Each wall is flat, endless, passes through zero and stands at right angles to its row. A trip goes straight from one point to another. List the walls that it crosses, first one first.

Walls:
(1): [0.36 0.08]
(2): [-0.35 -0.30]
(3): [0.13 0.31]
Trips:
[-0.40  0.63] to [-0.17 -0.02] -> 2, 3
[0.35 0.21] to [ 0.08 -0.28] -> 3, 2
[-0.38 -0.37] to [0.19 0.66] -> 3, 2, 1
[0.50 0.41] to [-0.32 -0.07] -> 1, 2, 3
[-0.32  0.40] to [0.21 0.10] -> 1
[0.09 0.07] to [0.11 0.49] -> none
[-0.10  0.16] to [-0.33  0.41] -> none

Walls:
(1): [-0.06  0.58  0.07 -0.24 -0.23  0.37]
(2): [-0.18  0.04  0.27 -0.07  0.26 -0.12]
(3): [-0.30  0.39  0.35 -0.01 -0.11  0.14]
(4): [-0.21  0.42  0.01  0.25 -0.32 -0.12]
(5): [ 0.14  0.25 -0.31 -0.13 -0.06 -0.06]
(6): [ 0.08 -0.06  0.01  0.16  0.49 -0.57]
(7): [-0.26  0.44 -0.20  0.09  0.40 -0.02]
Trips:
[ 0.45 -0.55 -0.08 -0.46 -0.15  0.09] to [-0.32  0.17  0.37  0.51  0.06  0.58] -> 5, 1, 3, 2, 4, 7
[-0.11  0.01 -0.18 -0.45  0.08  0.55] to [-0.27  0.37 -0.08  0.15 -0.07  0.24] -> 4
[-0.32  0.28  0.28 -0.43 -0.23  0.45] to [-0.03 -0.20 -0.30  0.43  0.67 -0.04] -> 4, 6, 1, 3
[-0.27 -0.26 -0.02 -0.62  0.41 -0.19] to [ 0.24  0.33 -0.24 -0.55  0.02  0.28] -> 5, 1, 6, 2, 3

Walls:
(1): [ 0.26  0.01  0.19 -0.17  0.18 -0.35 -0.11  0.23  0.01 -0.50  0.27]
(2): [-0.17  0.10 -0.35  0.27  0.12  0.27 -0.03 -0.16 -0.31 -0.01  0.07]
(3): [ 0.63  0.21 -0.19 -0.05  0.13 -0.12  0.02 -0.13  0.19 -0.41 -0.39]
(4): [ 0.11 -0.37  0.17 -0.37 -0.60 -0.65 -0.06  0.71  0.47 -0.20  0.22]
(5): [-0.27  0.02 -0.19 -0.34 -0.38 -0.37 -0.23 -0.38 -0.08  0.27  0.27]
(6): [ 0.30 -0.23  0.08  0.15  0.30 -0.05 -0.12 -0.24 -0.36 -0.13 -0.11]
Trips:
[ 0.06 -0.57  0.00  0.27  0.00  0.12  0.00 -0.21  0.07  0.35 -0.38] to [ 0.50  0.37  0.39  0.18 -0.10 -0.13 -0.38  0.15  0.24 -0.10 -0.05] -> 2, 3, 4, 1
[ 0.03  0.14  0.08 -0.48  0.07 -0.14  0.77  0.09  0.78 -0.15  0.15] to [ 0.25 -0.20  0.27 -0.08  0.03 -0.19 -0.07  0.22  0.43  0.16 -0.08] -> none
[-0.45 -0.21 -0.28  0.24 -0.52 -0.11  0.47 -0.02 -0.40  0.23  0.24] to [ 0.61 -0.14 -0.21  0.07 -0.13  0.63 -0.30  0.13 -0.14 -0.01  0.05] -> 4, 6, 5, 3
[-0.19 -0.26  0.07  0.40  0.38 -0.16  0.25  0.40  0.03 -0.03  0.41] to [ 0.04  0.48 -0.13 -0.47 -0.06  0.02 -0.15  0.11 -0.63  0.21  0.23] -> 6, 5, 4
[ 0.23  0.34  0.00 -0.58 -0.68 -0.25 -0.29 -0.24 -0.29  0.30 -0.51] to [ 0.74 -0.27 -0.08  0.53  0.09  0.15 -0.42 -0.19 -0.03 -0.52  0.02] -> 6, 1, 4, 5, 2
[ 0.00  0.30  0.11  0.55  0.57 -0.49 -0.28  0.20 -0.03  0.36  0.27] to [-0.41  0.45  0.13  0.32 -0.12 -0.02 -0.44 -0.29  0.03  0.56 -0.28] -> 5, 1, 6
[-0.04  0.10 -0.03  0.55  0.65 -0.47  0.29  0.07  0.27 -0.03  0.09] to [-0.07 -0.22  0.16  0.22  0.06 -0.18 -0.51  0.12  0.39  0.31 -0.21] -> 2, 4, 3, 1, 6, 5

Walls:
(1): [ 0.37 -0.62 -0.14 -0.08 -0.09 -0.38 -0.14 -0.17  0.04 -0.01  0.24 -0.12
 -0.28 -0.34  0.01  0.40  0.00  0.16  0.11 -0.50]
(2): [ 0.36 -0.20  0.47 -0.05 -0.08 -0.06 -0.03  0.16 -0.45  0.03  0.22 -0.16
  0.18 -0.06  0.24  0.29 -0.09  0.35  0.06  0.22]
(3): [ 0.53 -0.49 -0.22  0.05 -0.42  0.31  0.14  0.15 -0.16 -0.53 -0.12  0.58
  0.07 -0.13  0.40  0.19  0.20  0.35  0.00 -0.29]
(4): [ 0.51  0.35  0.45 -0.02 -0.65  0.33 -0.27  0.41  0.05 -0.31 -0.33  0.02
 -0.57  0.19  0.10 -0.57  0.47 -0.56 -0.46  0.16]
(5): [-0.13  0.37  0.28 -0.38  0.22  0.10 -0.09 -0.15  0.21  0.27  0.32  0.21
  0.03  0.43 -0.05  0.39 -0.01 -0.14 -0.71  0.38]
(6): [-0.14  0.18  0.08  0.54  0.20 -0.15  0.32 -0.58  0.44 -0.21 -0.08  0.41
 -0.01 -0.18  0.14 -0.29  0.15 -0.26  0.27 -0.44]
(7): [ 0.15  0.32 -0.10  0.61  0.35  0.28  0.00  0.24 -0.32  0.21  0.19 -0.20
 -0.18 -0.12 -0.23  0.09 -0.08  0.14 -0.28  0.02]
Trips:
[ 0.21  0.25  0.11 -0.24 -0.50  0.23  0.01  0.10 -0.22 -0.19  0.40  0.56
 -0.21 -0.04 -0.20  0.19 -0.44 -0.37 -0.03 -0.41] to [ 0.87 -0.29  0.24 -0.23 -0.20 -0.10  0.07 -0.58 -0.30 -0.11  0.03  0.00
 -0.33 -0.08  0.32 -0.33 -0.57  0.17 -0.13  0.24] -> 5
[-0.36 -0.22 -0.52  0.40  0.42  0.20  0.26 -0.64 -0.07 -0.01  0.11  0.35
  0.15 -0.16  0.10 -0.03 -0.56  0.42  0.75 -0.37] to [-0.14  0.02  0.00 -0.08 -0.01 -0.56 -0.07  0.21 -0.45 -0.20  0.32  0.07
 -0.57  0.23  0.44  0.34  0.53  0.88  0.45 -0.01] -> 2, 7, 6
[ 0.50  0.54  0.37  0.29 -0.23  0.57  0.11 -0.17 -0.04  0.25  0.31 -0.06
  0.54  0.52 -0.22  0.37 -0.64 -0.28  0.10 -0.03] to [-0.53  0.05 -0.25  0.00  0.11  0.40 -0.28  0.55 -0.15 -0.09  0.46 -0.39
  0.23 -0.19 -0.03 -0.57  0.27 -0.09  0.04  0.15] -> 2, 5
[-0.29 -0.40 -0.14 -0.22  0.19 -0.72 -0.19 -0.07  0.18  0.35 -0.06  0.11
 -0.46  0.00  0.01  0.07  0.19 -0.43 -0.57  0.09] to [-0.30  0.43  0.51 -0.06  0.22 -0.80 -0.02 -0.14  0.34 -0.10 -0.37  0.20
  0.31 -0.02  0.08  0.01 -0.02 -0.31 -0.04  0.17] -> 6, 1, 4
[-0.14  0.15  0.19 -0.34 -0.11  0.31 -0.14  0.30 -0.03  0.14 -0.02 -0.24
 -0.06  0.04 -0.57  0.04 -0.02 -0.01  0.08 -0.45] to [-0.44  0.39  0.11  0.55 -0.38 -0.12 -0.10 -0.06 -0.78 -0.03 -0.02  0.14
  0.10 -0.21  0.52  0.36 -0.07  0.56  0.13  0.50] -> 2, 5, 4, 3

Walls:
(1): [ 0.15  0.36  0.03  0.23  0.26 -0.31  0.35  0.37 -0.19 -0.06 -0.15 -0.40
  0.69  0.09 -0.01  0.19  0.47  0.53  0.56  0.12  0.51  0.15 -0.11  0.24
 -0.76  0.02 -0.11  0.06  0.20  0.05  0.46 -0.23  0.00 -0.02 -0.26  0.51
 -0.22 -0.13 -0.02 -0.48  0.30  0.76  0.01 -0.48 -0.30 -0.20  0.43 -0.14]
(2): [ 0.59 -0.11  0.17  0.15 -0.18 -0.34  0.04 -0.01 -0.39 -0.27 -0.28  0.11
  0.14  0.41  0.13  0.42  0.01 -0.11  0.59 -0.51  0.01 -0.24 -0.36  0.00
  0.52 -0.44  0.22 -0.12  0.39  0.77 -0.41  0.13  0.17 -0.31 -0.13  0.17
 -0.07  0.24  0.18  0.77  0.23  0.11 -0.20 -0.53  0.23 -0.02  0.00 -0.39]
(3): [-0.22  0.41  0.23 -0.61  0.06  0.25 -0.36  0.11 -0.75 -0.14 -0.66  0.36
  0.19  0.04  0.53  0.13 -0.20  0.54  0.21  0.14 -0.54 -0.25 -0.53 -0.49
  0.19 -0.37  0.35  0.35  0.21 -0.13  0.20  0.47  0.14 -0.19 -0.24  0.24
 -0.15  0.10  0.39  0.35 -0.57  0.23  0.40  0.07 -0.45  0.14 -0.19 -0.06]
(4): [-0.05 -0.19 -0.27  0.30  0.38 -0.18  0.12 -0.38 -0.47  0.23  0.25  0.04
  0.17 -0.54  0.14 -0.07 -0.08  0.21  0.02  0.05 -0.02 -0.39 -0.07  0.01
  0.06  0.61 -0.08 -0.21  0.16  0.15  0.40  0.00  0.28 -0.38 -0.48 -0.36
  0.07 -0.04  0.28  0.24  0.08 -0.03  0.15  0.10  0.14  0.13  0.00  0.06]
(5): [-0.19 -0.19 -0.23  0.23  0.26 -0.02  0.12 -0.39 -0.20 -0.04  0.19  0.10
  0.17  0.09  0.14  0.24  0.44 -0.34 -0.52  0.16  0.15 -0.19 -0.02  0.62
  0.10 -0.27 -0.17 -0.67 -0.28  0.38 -0.33 -0.41 -0.10 -0.51 -0.57 -0.52
  0.66 -0.05  0.19 -0.47 -0.12  0.67 -0.06 -0.45  0.41  0.41 -0.27 -0.07]
(6): [-0.22  0.24 -0.40 -0.24 -0.51  0.11  0.33  0.13 -0.22  0.06 -0.02  0.36
 -0.39  0.02 -0.36 -0.99  0.50 -0.55  0.19  0.53  0.25 -0.20 -0.27 -0.30
 -0.04  0.10  0.17 -0.11  0.54 -0.28 -0.04  0.05  0.48  0.08  0.48 -0.33
  0.34 -0.12  0.20 -0.54  0.16  0.43 -0.10  0.16  0.16  0.26 -0.48 -0.60]
(7): [ 0.22 -0.06 -0.30 -0.90 -0.04  0.36  0.13 -0.34  0.39  0.22  0.04  0.45
 -0.37  0.40 -0.21 -0.32 -0.38 -0.01 -0.27 -0.21 -0.21  0.29 -0.34  0.62
  0.34  0.16 -0.17  0.14  0.57 -0.26 -0.03  0.30 -0.05 -0.61 -0.15  0.37
  0.01 -0.25  0.34  0.25 -0.54 -0.11  0.60 -0.27  0.38 -0.09 -0.16 -0.13]
Trips:
[ 0.24  0.25 -0.24 -0.35 -0.10  0.27  0.18  0.17 -0.54  0.48  0.17  0.15
 -0.20  0.20 -0.08  0.60 -0.23 -0.34  0.72 -0.18 -0.18 -0.16  0.57  0.05
 -0.25 -0.45 -0.29  0.13 -0.33 -0.14  0.17  0.09 -0.10 -0.18  0.26 -0.60
  0.11  0.55 -0.57 -0.39 -0.15  0.04 -0.57 -0.24  0.09  0.13 -0.37 -0.07] to [-0.02 -0.04 -0.07 -0.39  0.20  0.14 -0.30  0.09  0.17  0.04  0.13  0.01
  0.01  0.12  0.04 -0.02 -0.25 -0.07 -0.34 -0.19 -0.15 -0.22  0.57 -0.05
 -0.34 -0.10  0.05 -0.16  0.13 -0.27  0.10  0.23  0.28 -0.03  0.39 -0.15
 -0.29  0.67 -0.43 -0.01 -0.10  0.30  0.08 -0.47 -0.04  0.63 -0.28 -0.05] -> 2, 3, 7
[-0.44  0.31 -0.39  0.10  0.06 -0.08  0.05  0.08 -0.03 -0.33 -0.33  0.27
  0.06  0.34  0.04 -0.01 -0.28 -0.09  0.33  0.49 -0.37  0.03 -0.16 -0.13
 -0.21  0.10 -0.18  0.54  0.20 -0.16 -0.89  0.06  0.39 -0.01 -0.16  0.03
  0.05  0.10  0.38 -0.28  0.03 -0.38  0.22 -0.58 -0.47  0.17 -0.29 -0.11] to [-0.63 -0.47 -0.25 -0.24 -0.11  0.04  0.22 -0.17  0.19 -0.37 -0.32 -0.16
  0.35 -0.35 -0.22 -0.21  0.32 -0.11  0.27  0.23  0.52  0.26 -0.40 -0.62
  0.27 -0.56  0.08  0.10 -0.16  0.45  0.08  0.34  0.00 -0.33 -0.22 -0.04
 -0.28  0.11 -0.06 -0.25 -0.26 -0.21 -0.36  0.01 -0.77 -0.29 -0.39 -0.11] -> 7
[-0.20 -0.14  0.32 -0.32 -0.13  0.36  0.02 -0.09 -0.06 -0.21 -0.08 -0.13
 -0.26 -0.34  0.76  0.45 -0.48 -0.36  0.18  0.18  0.17 -0.23 -0.26 -0.44
 -0.17 -0.43  0.02  0.27  0.29  0.17  0.33  0.25 -0.22 -0.41  0.06  0.13
 -0.12  0.44 -0.39  0.56 -0.45 -0.28 -0.11 -0.25 -0.27 -0.52 -0.21  0.04] to [ 0.49  0.03  0.16  0.55  0.23 -0.27 -0.18  0.03 -0.85  0.18 -0.14  0.43
 -0.11 -0.03 -0.22  0.04 -0.35  0.25 -0.18  0.31 -0.15 -0.47 -0.42  0.37
  0.18 -0.27 -0.58 -0.24  0.42 -0.17  0.24  0.18  0.21  0.35 -0.50  0.13
 -0.06  0.14 -0.02  0.03  0.25 -0.27 -0.19  0.71 -0.31 -0.07  0.16  0.19] -> 4, 7, 1
[ 0.32  0.02  0.13  0.06  0.11  0.32  0.11  0.03 -0.28 -0.54  0.04  0.21
 -0.13  0.03  0.37  0.38 -0.30 -0.26 -0.34 -0.36 -0.28  0.32 -0.25 -0.27
  0.33  0.34 -0.07 -0.07 -0.63  0.47  0.19  0.37 -0.48  0.13  0.14 -0.20
 -0.46  0.23  0.35 -0.10 -0.15  0.50  0.52  0.48 -0.31  0.38  0.52  0.26] to [ 0.27 -0.17 -0.17 -0.10 -0.17 -0.54 -0.31  0.46 -0.36 -0.03 -0.03  0.03
 -0.23  0.23 -0.44  0.32 -0.21 -0.69  0.25  0.39  0.10 -0.33 -0.01  0.18
 -0.04 -0.12  0.62  0.13  0.42  0.38 -0.22  0.12  0.13  0.14  0.15  0.41
  0.31 -0.14 -0.09  0.31  0.21 -0.03  0.09  0.40  0.29 -0.18  0.27  0.43] -> 4, 6, 3
[-0.37  0.20 -0.01  0.32 -0.33 -0.09 -0.48 -0.02  0.85  0.09  0.53 -0.18
 -0.18  0.05  0.13 -0.06  0.03 -0.39  0.36 -0.24  0.18 -0.53 -0.47 -0.15
  0.58 -0.07  0.45 -0.09  0.51  0.10 -0.17 -0.38 -0.32  0.31 -0.19 -0.14
 -0.24 -0.23  0.17  0.08 -0.28  0.41 -0.11  0.24 -0.17 -0.34 -0.24  0.49] to [ 0.18  0.40 -0.31 -0.07 -0.13 -0.02  0.11 -0.41  0.24 -0.15  0.28 -0.38
  0.27 -0.11 -0.02  0.02  0.28  0.18  0.09  0.46  0.55  0.61 -0.09 -0.14
  0.12 -0.69 -0.06 -0.63 -0.15 -0.63  0.00  0.02 -0.31  0.08  0.00 -0.23
  0.27  0.23  0.20 -0.08  0.15 -0.27 -0.30 -0.14 -0.16 -0.34 -0.10  0.17] -> 5, 2, 1
